Rows are points. To make a cloud, some directions were put in groups of two or more. Within a group, all points are equally far from the middle, so they leave a hole (a ring in 2 directions, a hollow ball in 3). The other directions are filled evenly. Then the cloud was stretched, turned, moved and blurred a little. How many holes are there, and how many directions does each take, smallest first?

Cloud (15 x 2)
[[ 19 -31]
 [ 42 -10]
 [ 43  -7]
 [-23 -21]
 [ 12  43]
 [ 42 -11]
 [ 41  18]
 [-23 -21]
 [-10  42]
 [-20  38]
 [ 44  -4]
 [-36   6]
 [-27 -16]
 [ 44  -7]
 [-16 -26]]
Holes: 1 (2)

Cloud (13 x 2)
[[ 30  28]
 [ 40 -29]
 [ 22  32]
 [-16 -24]
 [ 45  17]
 [-28  -8]
 [ 51 -14]
 [ -2 -32]
 [ 27  30]
 [ -9  31]
 [ 50   9]
 [  3  34]
 [-15 -24]]
Holes: 1 (2)

Cloud (20 x 3)
[[ 48 -15  25]
 [-22 -13  20]
 [-43  -6   4]
 [ 56 -25  21]
 [  4 -46  22]
 [ -7  -4 -37]
 [ -9 -43  19]
 [  7  11  19]
 [ 60 -29   9]
 [ 36 -50  11]
 [ 18  23 -26]
 [ 33 -35 -16]
 [-43   8  -2]
 [-13   9  16]
 [ 55   3  -5]
 [-21  19   5]
 [ -2  -9  26]
 [-46 -21 -13]
 [-11  27 -30]
 [-31 -29 -22]]
Holes: 1 (3)

Cloud (32 x 4)
[[  6  -9  56 -48]
 [ 48   3  34 -36]
 [ 15 -29  58 -44]
 [ 33 -21  -4 -42]
 [ 30 -41  11 -38]
 [-12  35   1  -2]
 [-14  32 -17  24]
 [-15  14  23 -34]
 [-23  -7 -18 -28]
 [-17 -22  42  16]
 [ 46   6  41 -35]
 [ 49   8  29   0]
 [ 13 -42  53 -16]
 [-24 -16  33  23]
 [-29 -15 -28  40]
 [-21 -34 -30  10]
 [ 48  -4  25 -41]
 [  6  16  41  22]
 [-24  -1  22 -35]
 [-18   6  27 -37]
 [  2  22 -40  27]
 [ 30   4  44  18]
 [  6   7  43  26]
 [ 34  12 -26   0]
 [ 49  -2  11 -35]
 [-39 -23  -9  15]
 [ -5 -41 -27  -3]
 [-32 -27 -24  19]
 [ 39   3  37  16]
 [ 25 -35  38  15]
 [-11  17  30 -35]
 [-28 -30 -29  15]]
Holes: 2 (2, 2)

Cloud (53 x 6)
[[-35 -38 -41 -23  21 -20]
 [-16 -15  45 -37  36   4]
 [-27 -21 -36 -24  10 -39]
 [-25 -18  -1 -42  28 -16]
 [-11  29 -12 -26  35   8]
 [ 13 -22 -13  -7 -18 -50]
 [ -9 -40 -15  11   7 -29]
 [ 10 -25   0   0 -10 -34]
 [ 13   6   6  17 -41 -12]
 [-13 -26 -19  -2 -12 -12]
 [-40 -27 -28   1  -2  -3]
 [  1 -39  -8  33 -36 -10]
 [  6 -22 -23 -42  24 -14]
 [ -7 -47  30   4 -19   0]
 [-32 -24  20 -21  14  18]
 [-15 -49  18 -36  -6  19]
 [ -7 -25   1  -7  47  -6]
 [  4  12  13  34   2  -9]
 [  3 -28  -8 -47   5 -16]
 [  0 -48  -1   8 -22 -38]
 [-41 -22   2   1  23   2]
 [-45  -3  20 -11  34  -1]
 [ -9   3 -32  16 -32 -14]
 [ 26 -34 -27  11 -28  -8]
 [-26  -7 -46 -19  -6 -27]
 [-18 -29 -38  12 -17 -17]
 [  0 -17 -10  10 -44 -34]
 [-38   1  -4 -26  60  -6]
 [ -2  -8 -42 -39  10 -38]
 [-27 -28   2  16 -12 -11]
 [-11 -45 -17 -37  42 -24]
 [ 30  -6 -35  -3 -21 -35]
 [-12 -10 -43  -3 -20 -16]
 [-25   8 -18   3   5 -32]
 [  7 -54 -24   5 -26 -25]
 [  0 -11  -4  15 -10  -3]
 [  5  10   8 -11   2   6]
 [  6 -37 -35  12 -55 -24]
 [ -2  29   7   8 -13 -28]
 [ 13  -5 -17   8  -5 -42]
 [ 43  11  -5   7   3 -26]
 [ 15 -49 -18   6  14 -25]
 [-14  -3 -28 -25  23   6]
 [ 21 -53  -8  16 -11 -20]
 [-17 -14  -7  -4 -30 -21]
 [ 24  -3   1 -18  -8 -36]
 [ -1   1 -39 -33  37  -9]
 [-29 -31 -32  -8 -19   3]
 [-28 -31 -35  26  -9 -21]
 [-13 -11 -35 -32  10 -19]
 [  7 -25  31  29 -13   5]
 [-21 -20  47  -8  15  -3]
 [-15 -16  19 -49  -3  -5]]
Holes: 0
